Every row gives one point. Each copy is the shape, with its points in the same order, turned, moved and blurred by noise. Is it also mirrored, or only turned?

Shape:
[[  2  -4]
 [ 32  67]
 [-14 -48]
 [ 20 -46]
 [-10  44]]
Copy 1 (5 x 2):
[[ -9  -9]
 [ 40  46]
 [-36 -43]
 [-11 -55]
 [ -7  38]]
Copy 1 is: only turned
Copy 2, 5 rows:
[[ -1  25]
 [ 72   8]
 [-44  33]
 [-41   3]
 [ 53  41]]
Copy 2 is: only turned
Copy 3 (5 x 2):
[[  8  24]
 [ 84  24]
 [-39  29]
 [-21  59]
 [ 49  -1]]
Copy 3 is: mirrored

Shape, 6 rows:
[[-67   7  18]
 [  3  -2  34]
 [-10 -38 -37]
 [ 27 -63   8]
 [ 12 -34  34]
 [-13  68  37]]
Copy 1:
[[-38  69  35]
 [-35 -10  14]
 [ 42  21  39]
 [ 21 -36  50]
 [-23 -26  44]
 [-57  37 -41]]
Copy 1 is: mirrored
Copy 2 (6 x 3):
[[ -5  16  81]
 [-27 -26  31]
 [ 49  -6   8]
 [ 24 -61   1]
 [ -6 -53  20]
 [-73  27  40]]
Copy 2 is: mirrored

Shape (11 x 6):
[[  7  20 -50 -36   4  49]
 [ 24   4 -23 -59  19 -32]
 [-81  44 -48 -35 -13  27]
 [ 18  -6  36  -5 -19   3]
 [-45 -59  83 -36  28  25]
 [-38  10  42  29 -40  22]
 [ -6  16   7  -9  33  41]
 [-21 -39 -15 -28  79 -35]
 [ 25  41 -16  45  46 -60]
 [  7   3  -6  51 -32  30]
 [-20  19  58  -8  37  13]]
Copy 1:
[[ -75   21  -23  -14  -16   27]
 [ -23   31  -52   -1  -34  -47]
 [-115   -2   24   16   14  -17]
 [   2  -41  -15  -20  -24  -10]
 [ -24  -97  -56  -45   39  -42]
 [ -20  -72   35    4    2    0]
 [ -30   -5  -11  -27   29   13]
 [ -21   -2  -87   28   44  -50]
 [  44   46    0   53   11  -25]
 [ -11  -36   19   26  -17   48]
 [   1  -30   -1  -31   41  -30]]
Copy 1 is: only turned
Copy 2 (11 x 6):
[[ 25  15 -30  12  27  82]
 [ 25  61  14  -9  11  21]
 [-55  27 -41  17  -6 115]
 [ 21 -20  21  -4 -30  27]
 [-23 -70   4 -82  -8  -6]
 [-14 -46  19  17 -59  54]
 [  0 -24  13   1  29  57]
 [-40  19  -2  -6  54 -29]
 [ -5  42  65  71  20   6]
 [ 30 -33 -10  62 -36  48]
 [-19 -42  41 -20   0  32]]
Copy 2 is: only turned
Copy 3, 11 rows:
[[-39  50 -51  38 -34  34]
 [-30  76 -27  16  -3 -45]
 [-53  27 -67  19  52  61]
 [ 16  20   0 -21 -26  -4]
 [-39  47  67 -82  -7  30]
 [ 19 -21   5 -25  16  45]
 [-11  58   2  14 -17  47]
 [-64  77  52  28  18 -22]
 [ 36  51  23  81  34 -32]
 [ 21 -21  -2  28 -20  31]
 [ 14  67  32 -27  12  32]]
Copy 3 is: mirrored
Copy 4:
[[  21   35  -30    2  -11   36]
 [  -7   16  -33  -60   -6  -27]
 [ -62   38  -21   50    9   37]
 [  16  -14   47  -24    6  -19]
 [ -10  -24   65  -43  100   21]
 [ -10  -11   73   40   17  -11]
 [  20   41   17   -2   33    9]
 [  -6    9  -46  -44   85  -41]
 [  17   40  -19    7   11 -108]
 [  41  -17   27   49  -11  -16]
 [  -1   35   55  -16   58  -21]]
Copy 4 is: only turned

Shape, 13 rows:
[[ 19  10 -10 -47  94 -24 -22  21]
 [ 38   0   2  98 -49   7  55  20]
 [-30   7  60  62 -60  25   0  -4]
 [ -6  14   0   1 -47 -38 -54  26]
 [ 55  54 -15 -20  49  18 -29 -29]
 [ 16  53 -49  16 -25   3 -19 -28]
 [-33  19   4  51  26  -9 -33  12]
 [ 27 -21   8 -24  61 -24 -30 -38]
 [ -9  52  59  35  17   8 -42   2]
 [-35  60  26  35  82 -43  -1 -46]
 [-25  15 -72 -11  26  32  30 -39]
 [-25 -69  35  80  48 -51  -4  16]
 [ -5  38  14  10 -26 -38   9 -16]]
Copy 1, 13 rows:
[[ 26   3 -87  14  50 -26  23 -31]
 [ 25  40  59  13 -34 -31 -80  39]
 [-16  50  61  18 -44  42 -21  14]
 [ 49   2   9   7 -63   6  29 -41]
 [ 12   6 -78 -16  15  12 -55 -51]
 [ 17 -13 -18 -42 -52   0 -43 -18]
 [-12  38 -30  21 -45 -11   4  19]
 [-14 -25 -54  48  30  -3 -11 -51]
 [-15  77 -25  22 -31  25 -10 -30]
 [-80  52 -63  -5 -11 -43  -4 -30]
 [-22 -41 -34 -60  24   3 -16  30]
 [-24  18  10 101 -22 -61  20  36]
 [-11  22  18 -14 -22 -12 -16 -49]]
Copy 1 is: mirrored
Copy 2, 13 rows:
[[-37 -25  43 -64  29  -1  29  59]
 [ 95  30 -22  59  26 -19 -45   3]
 [ 22  24  -4  88 -36  25 -62  30]
 [-20   7   1   3 -75 -38 -21   8]
 [-37   7  36 -54  43  -6 -57  27]
 [-24   5 -27 -10  13 -23 -72 -21]
 [-29 -10   3  31   9 -33 -24  70]
 [-45   7  65 -16  31  -8  16  12]
 [-19   2  33  33 -13   7 -71  84]
 [-49 -67  43  34  51  -1 -40  61]
 [-44   2 -54  -6  62  22 -10 -14]
 [ 12   0  36  91  16 -43  57  56]
 [ -6 -32  13  19 -23  -3 -53  -3]]
Copy 2 is: mirrored
Copy 3 (13 x 8):
[[-26  -6 -18  -2   5 -93  14  62]
 [ 63  -6 -19  53 -19  70  67 -30]
 [-15  15  48  49   9  73  33 -42]
 [ -9   7  29 -29 -36  32 -18  13]
 [ -2  29 -56   3  49 -41 -20  27]
 [ -5  34 -58   6 -17  24 -25  -7]
 [-15  36  21  54 -30  -7   9  17]
 [ -7  -6   0   5  17 -86 -12  -5]
 [-15  59  40  33  33   7  13  19]
 [-31  94  -2  42  -6 -73  41 -11]
 [-59  -7 -89  46 -19 -19   4 -19]
 [ 25 -14  73  73 -53 -52  51 -17]
 [-12  37  -5 -16 -14  13  32 -25]]
Copy 3 is: only turned

Shape, 13 rows:
[[   5    5    2    6   -6   -3    3    3    0]
 [  -7   11  -75  -17  -16  -27   17    7  -10]
 [  19  -29   22   -6  -12  -19   -2   -2   -7]
 [   1   14   17 -110   21   -2  -12   -8   66]
 [  18   19   13  -23    1   21  -34  -13  -23]
 [ -20   23   16   14  -18    4   24   16  -18]
 [  40   17   -9   -2  -13   -8   21   11   10]
 [ -18    2    4  -31   -6   57    9    3  -25]
 [   0    3  -21    0  -15   -2  -30   -1  -19]
 [ -27  -13  -64   13  -17   28  -24   -6    3]
 [ -19   14  -24   14   -7  -20   22  -16  -24]
 [  -6   15   15    7   31  -30    4   35  -26]
 [ -27    1   -5    0   77  -12   20    3   14]]
Copy 1, 13 rows:
[[  0  -7   6   5   1  -5   1  -1   9]
 [-23 -15 -38 -23 -14  -4  44   8 -33]
 [ 28  -9  22   4   0  -2 -12   6 -16]
 [-12  74  33 -74 -61 -45 -27   5 -12]
 [ -3   5  10  -4 -29  17 -33 -41   5]
 [-28 -15  29  16  10   3  15   7  24]
 [ 16  -5  12   9 -19 -32  31 -18  -1]
 [-10  -1  17 -16 -42  45   0  12  32]
 [ -8  -9 -22   5  -9   9 -16 -12 -14]
 [-16 -11 -65   0 -29  18  -8  33   5]
 [-24 -44  -7 -12  15  -5  16   8  -4]
 [  0  12  11  -9  52   3  14 -18   9]
 [  6  13  -4 -68  38 -23   0  14  44]]
Copy 1 is: only turned
Copy 2:
[[  13   -6    7    6   -8    3    3    1   -1]
 [ -21   53    9  -15   20   15  -13  -42   13]
 [  25  -32  -12  -21   -1  -21  -16   -1    2]
 [   6   -9   45 -121    3   34   21   33   -9]
 [  19   -4  -27  -24  -35   18   22   10  -21]
 [  -4  -15   14   28    5   10    7   -3  -29]
 [  42   12    8   -3   25    3   15   -2   13]
 [  -1  -25  -15   -5  -17   66    1   -2  -24]
 [   5   20  -17   -8  -23    2  -13   -6  -11]
 [  -5   38    7    6  -42   40  -51  -12   12]
 [ -16    5   12   19   -9   -3    3  -42   -2]
 [ -31  -13  -11   11   13  -21   25   21    1]
 [ -50  -21   31   -7  -16   10   33   14   46]]
Copy 2 is: mirrored
Copy 3 (13 x 9):
[[  8  -7  18  -6   3   7 -17  14  -6]
 [ 11  24 -22 -47  11 -39 -47  14  16]
 [ 16 -34  35 -25  -4  11 -24 -21  -9]
 [-88 -21  -2 -79  53  38  13  -6 -16]
 [ 19 -12  22 -16  46  11   3  11 -43]
 [  6  -3  13  20 -16 -20   7  18 -10]
 [ 13   1  16 -43 -17  12  -9  23  -1]
 [  4 -30 -35   7  21  -2  10  11 -43]
 [ 20   1  18 -13  30 -14 -38  11 -24]
 [  4   8 -30  10  26  -7 -78  20 -24]
 [ 22  16  -2   5   9 -19 -19  -5  19]
 [ 12 -35  36  -6  16 -25   1  28  26]
 [-17 -37  -5   6  41  21 -12  28  61]]
Copy 3 is: only turned

Shape:
[[  1  39  16 -17  -3 -35  49 -12   0 -31 -55]
 [ 71 -11  51 -32  23  13  44 -28  -4 -17  -9]
 [ 17 -32  12   9   1 -15  20 -15  30 -21  11]
 [  0 -29  57 -42   2 -34  31   8   2 -13  14]
 [ -5 -23  -8 -21  31 -25   1  31  -2  32 -22]
 [ 36  27  18  26  19  22  13  70  54  -3 -31]
 [ 28  -3  -4  68  67 -56 -24 -62 -58  10 -23]
 [ 26 -44  66 -20  -4 -15  49   6 -16 -29 -74]
 [-49  -6  89   9  20  39  58 -14   4  37 -20]
 [-53   1  32   3 -57  -5 -11   1 -11  77  79]
 [ 26  17  48  -5 -11 -30  -6 -38  27   4  30]
 [ -6  24  22 -92  -1 -11  23 -92  30 -18 -57]
 [  1  16  41  46  63  18 -98 -39  -7  37 -64]
 [-18  -7  44   3  45 101  11  53  -2 -15   1]
 [ 22 -16  -5 -36  12  76 -45  -9  15  24 -22]]
Copy 1, 15 rows:
[[ 30  57  12  18 -78 -57 -24 -14  -9  -4  -7]
 [ 67 -16  25  35 -69  21 -29 -12  23 -32 -14]
 [  6 -11  34  29 -24 -17   5 -36 -23 -12  -8]
 [ 32 -29  -3 -11 -59  -9  -6 -80  16   3 -18]
 [ 31 -11 -12 -28   2 -45   4 -10  15  11  20]
 [-28  -6  54 -24 -32 -45 -40  10  56 -55  19]
 [ 51  15  -8  55 -10 -15  -7  29 -52   4 109]
 [ 53  -2  -6  51 -57 -49 -44 -70  47 -22  -3]
 [ -6   6  24  29 -65   9  13 -36  96  50  29]
 [-60 -51 -58 -28 -60  24  71 -11  -3  53   7]
 [ -3 -36   8  10 -66  18 -17 -11 -31  13  -7]
 [ 66  46   5  39 -55   0 -50   2  -2  69 -82]
 [-11   4 -24  37  18  20 -89  46  26  36  94]
 [-11  31  23 -11   3  39   7 -30 102 -44  28]
 [ -6  -6 -11   9  29  17 -27  40  59  -9 -34]]
Copy 1 is: mirrored
Copy 2:
[[  30   45   11   17   40  -11  -14  -53   29   -6    2]
 [  44   24   19  -14   73   -3   12   17  -14   50   33]
 [  42   21   19  -30   -4   10   41   -6  -14   -3   12]
 [  33   -9   19  -36    8  -30   23  -41   13   34   43]
 [  -2  -21    1  -14    4  -34   -6  -14  -29  -27   -1]
 [  34   10  -46   59   28  -17   44    7  -24  -38   27]
 [   0   84    4  -27  -18    8  -56   -7  -94   23  -24]
 [  24  -10   28    8   65   15    4  -69  -29   33   46]
 [ -38    4   48   47    6  -24   58  -17  -10   68    5]
 [  25  -47   15    8 -102  -39   18   13   30   57  -33]
 [  64   43   24   -7  -30  -26    7   11    4   27   28]
 [   7   46  105  -11   50   -5  -29    1   70   -5   31]
 [ -45   51   20   53  -43    9  -61   39  -81    1   54]
 [ -55  -18  -48   31   20   13   68   32   -2   34   39]
 [ -13  -34   21   18   10   27   -6   78   -7  -12   32]]
Copy 2 is: mirrored
Copy 3, 15 rows:
[[  40   10  -12   32   19   28   24  -66  -25  -36   -9]
 [  54  -40   38   19    4   82   11  -32    9   20   28]
 [  28    8   28   30   -4    6   15   -6   -5   33    5]
 [  -3   18   46   27   23   35   19  -31   13    6   36]
 [  -8   22   -5   24   69   20    3   -3  -25   27  -23]
 [  20   28   14   49  -30   56  -23  -28  -35   49  -61]
 [  70   -5  -11  -31   28   -8   20   30 -104    5   38]
 [  -8  -20   36   24   21   82   75  -37  -30   -7    3]
 [ -25  -42  -14   27   16   15    6  -88  -30   60   32]
 [ -49   34  -41  -45    4  -58  -39  -31   46   57   31]
 [  28   31   32  -21   -4    8  -10  -36    4   25   35]
 [  97  -13   38   -7   73   10   32 -107   21  -10   -7]
 [  33   -8   28  -66   38   -8  -23  -35 -119   76  -32]
 [ -28  -66   37   67    7   28  -47  -29  -27   66  -31]
 [  28  -42   19  -25   40   21  -31  -12    6   71  -64]]
Copy 3 is: only turned
Copy 4 (15 x 11):
[[ -17   26  -23  -10   78  -57   39   -4  -36  -26  -23]
 [  53   29  -30    3   75  -21   37  -64  -21   -3   48]
 [ -12    6  -11   -7   56   14   31  -28   20   11   -3]
 [  16   33  -26  -74   32   -6   58  -39   -4   11   13]
 [  16  -36  -23  -44   25  -32   25   15   19   -5   23]
 [  49    3   17   28   58   -8   60   33   36  -19  -23]
 [  -5  -14   22  -27   89  -38 -103  -37    4  -12   20]
 [  12    6    3  -48  116  -26   87  -35  -23  -27   32]
 [  21   64  -15  -51   91   41   24   49  -26  -18   39]
 [  38   12  -11  -95  -18   69  -32   22  -25   35  -34]
 [  33   24  -44  -21   47   21   -6  -50   -6  -14  -33]
 [ -36   11  -91   -9   53  -16   34  -22  -81  -68   22]
 [  34   -8   16  -14   82   17  -68   21    1 -115   26]
 [  31   53   55   -9   20   28   46   43    5  -14   75]
 [  39  -37   11   25    8   29   15   12  -24  -32   62]]
Copy 4 is: only turned

Shape:
[[-57 -26  -7  28 -14  19  49 -37  68  -1 -25 -45]
 [ 42 -32 -35 -31  10 -51  -8  21 -48 -14  76 -59]
 [-93  -7  -3 -29 -44  22 -10  50  -5 -73 -29  41]
 [ -3  17 -42 -40  13 -67  52  57 -20   6  48   3]
 [ 20  54 -23 -12  66 -30 -24   6   1  17  16 -10]
 [  8 -39 -54 -17  39  18   1  18 -28  27  76  -5]
 [-69   9  80  51 -35  49  26  -7  59 -11   3 -17]
 [ 45   1 -28 -28 -13  -3   3 -12 -14  52  34  -5]
 [ 40  37 -58  35  30 -13   9  40 -12  36 -18 -18]
 [-49 -16  46  44 -18  48  72 -66  46 -60  -2  28]
 [-27  26  18  45   9   4  39 -33  -9  27 -14 -16]
 [  7 -14  47  31 -10  20 -13  21  82 -10 -65  55]
 [-80 -72  19 -50  19 -31 -13  -7 -17 -30   0  13]
 [-17 -48  10  -8  19  24  36  59 -20 -46   9  -4]
 [ 34  14 -38  51   4 -38  -4 -31 -19  22  14 -23]
 [-26 -42  11 -46   0 -13  31  36 -59  -2   9  -3]
 [ -1  40  28  13   0  44  34 -72  49  -8 -49 -41]]
Copy 1:
[[-22 -27  64 -28   2 -22  64  48  36 -13 -56 -10]
 [-26  -7   5   3 -50  75 -57 -68 -29  11 -26  25]
 [ -2  34 113  46 -12 -43 -13   7   6 -62  47 -42]
 [-41  27  31 -14  19   6 -66 -54   7 -11   9  68]
 [ 15   0   6   6  73  60  -3 -45  -2  19  11  12]
 [ 12  30 -17  -1 -15  69 -40 -22  12 -56 -35  28]
 [-60 -43  55   9  40 -36  50  54  -7 -65 -32 -67]
 [-16   1 -40   0   5  34 -36 -25  46   8 -14  -9]
 [ -9  48  13 -24  64  33  -3 -77  37  10 -42  -7]
 [-69 -19  54 -42 -10  -3  80  74  25 -61  27 -49]
 [-35  -6  -4 -23  38 -17  68 -17   5 -19 -18 -21]
 [-16 -49  84 -18  69   2   9  -1  80 -45  14 -91]
 [ 37 -50  61  14 -49  -9  -2 -18  -4 -62  37  18]
 [-10  16  68 -41 -20  13 -36 -21 -19 -72  -5 -27]
 [-39   4  -9   2  15  50  40 -68  35  15 -27  -6]
 [  5  -2  16 -21 -35 -21 -42 -46 -16 -54  13  -3]
 [-21 -20  19 -41  39  -5  75  50   9  38  -9 -67]]
Copy 1 is: only turned
Copy 2 (17 x 12):
[[ -21   -7    8   32   -5  -33 -108    3   51   28   -6   -6]
 [ -44  -28    1  -50   49  -77   24   16  -35  -75  -50  -35]
 [ -25  -25  119   54    7   26   24    6   63  -14    8   10]
 [ -43  -41   62  -11   72  -11  -25  -16  -68  -54  -26  -50]
 [  34  -14   24   -9   26  -35   -9   41  -85   -8   -1  -39]
 [   0  -16   -9   11   87  -41   -6   26  -34  -63  -47   19]
 [  47   13   34    8  -27   24  -85   -4   88    9  -30  -24]
 [  -1  -13  -38  -13   49  -15    0  -24  -43  -29   -1  -13]
 [ -24   47   11    0   13   -9  -29   20  -97  -26    0  -13]
 [  28  -50   42   13  -41    9  -93  -23   65   31  -51   50]
 [   5  -12   -9   16  -28   22  -68   17  -18    5  -33  -27]
 [  32   55   59    2    6   11  -21  -28   22   90   -8   14]
 [ -31  -70   53   39   48  -25   20   41   49   27  -56  -26]
 [ -37   -3   69  -22   45    5  -17   35   23  -25  -52   30]
 [ -13    4  -26    6  -27  -46  -18   -7  -68  -21  -40  -25]
 [ -56  -40   30  -10   57   24   14   28   11  -24  -45  -15]
 [  25  -20  -14  -21  -49   -6  -86   17   17   45   35    7]]
Copy 2 is: only turned

Shape, 17 rows:
[[  5 -32  38 -11  30   8  60   7   5 -59 -23   9]
 [  0 -35 -10 -32 -35  -2  80  10 -32 -19 -23 -29]
 [ 28  -5  23  21  -4  58 -17 -42  44  41  30 -23]
 [-18  -2   4 -32 -54  18  81  -6  -8 -29 -10  36]
 [ -1 -72  41  -1  -7  37 -45  11  16  45  19  20]
 [  8  20 -10  64 -20  43 -23  54  43  31 -16  10]
 [  0  26  -2 121 -44  -9   1  37  30   7  -5  -8]
 [ 49  -3  -1 -30 -23  27  31   7 -41 -51 -30  11]
 [  1   5  26 -56  14  -3  46   5 -49 -22  31  27]
 [  4 -12  -1 -41  21  13  83  16 -31   4   9   3]
 [  2  11  72   5 -37  52 -17  21  12  23  19 -18]
 [-23  25  -9  94 -45 -12 -32   3  -2   0 -18 -30]
 [ 29  14 -38 106 -55   6 -18  31   4  17  20 -19]
 [ 10  -5 -12  72 -56   5 -13  28  43 -23  52  -5]
 [ 22   9  -9 -50 -21 -43  37  -4  10  -6 -21  14]
 [ 26 -21  22 -20 -12  -3  86 -27 -49 -12 -19  55]
 [-37 -18   7  -6  11  82 -44 -17  20  14  29  14]]
Copy 1 (17 x 12):
[[-10   2 -76  -5 -40  11  -7 -34   1 -18  45  34]
 [-15  -5 -81  70 -12  -1  13   0  26  -6   8  -3]
 [-61 -53  -2 -55  19 -27  31 -25  19  -6 -69  25]
 [-25 -17 -58  50 -60   9  59 -18   9  26  24 -17]
 [-27 -22 -13 -73  22 -41  72  37  42  14   3  35]
 [ 45 -25  25 -26 -27 -12  32  29  25 -22 -78  43]
 [ 66 -57  27 -20 -41 -12 -24  -8  61 -18 -63  10]
 [ -3   8 -54  34  18  38  29 -25   8  12  11  36]
 [-28  12 -66  -1  -8  20   6   6 -36  38  35 -17]
 [-19  -3 -92  22 -17  -2   9  19 -27  22  -2   9]
 [-20 -29 -13 -62  16  25  51  23  28 -28 -38 -17]
 [ 60 -41  51   4   3 -24 -20 -19  52  -8 -31  -8]
 [ 62 -54  26  -4   1  -4  -8  -3  66  17 -85  24]
 [ 17 -19  14 -33 -34  -4   2 -17  87  25 -59  -1]
 [-49   4 -15  53 -33  21  -8  16   4  12  32  14]
 [-15 -55 -81  31 -27  22  23  -7 -17  40  59  16]
 [-16   9   5 -63   3 -60  78 -25  -6   7 -21   4]]
Copy 1 is: only turned
Copy 2, 17 rows:
[[ -9  24 -12  53  36 -29  35 -38  35  10  36   1]
 [ 11  34 -12  34  -2  46 -24 -15  43  34  82   9]
 [-25   2  84 -30  19  15  28  15 -24 -38  -6 -14]
 [ 25  41  10  13  10  -2 -55 -44  47  36  20  -6]
 [-23 -53  64 -24  17  37  21 -65 -26   5   7   1]
 [  4 -45 -12 -43  53  51  10   9  13 -14 -51 -37]
 [-23 -28 -18  -8  56  46   6  67  20  36 -69 -32]
 [ -2  30 -33 -40   0 -19 -10 -27  41  10  63  -7]
 [ 32  24   1  20   2 -26  -5 -43 -20  46  63  -7]
 [ 45   1  14  38  11  -2 -10 -26   5  21  78 -39]
 [-16  19  47 -46  64  41  31 -31 -23  31  -5 -12]
 [-18 -15 -22 -24  34  48  -5  68  -3  28 -47  34]
 [-35 -46   0 -45   7  43  -2  73  18  47 -42 -28]
 [-36 -12  13 -19 -11  31  22  25  12  46 -68 -51]
 [-16  28 -40  26   4   6 -57 -28 -17  -9  28 -28]
 [ -7   2  16  24  36 -53 -64 -26  31  27  64   8]
 [ 31 -18  69 -32   7   9  38 -48 -11 -17 -28  24]]
Copy 2 is: mirrored
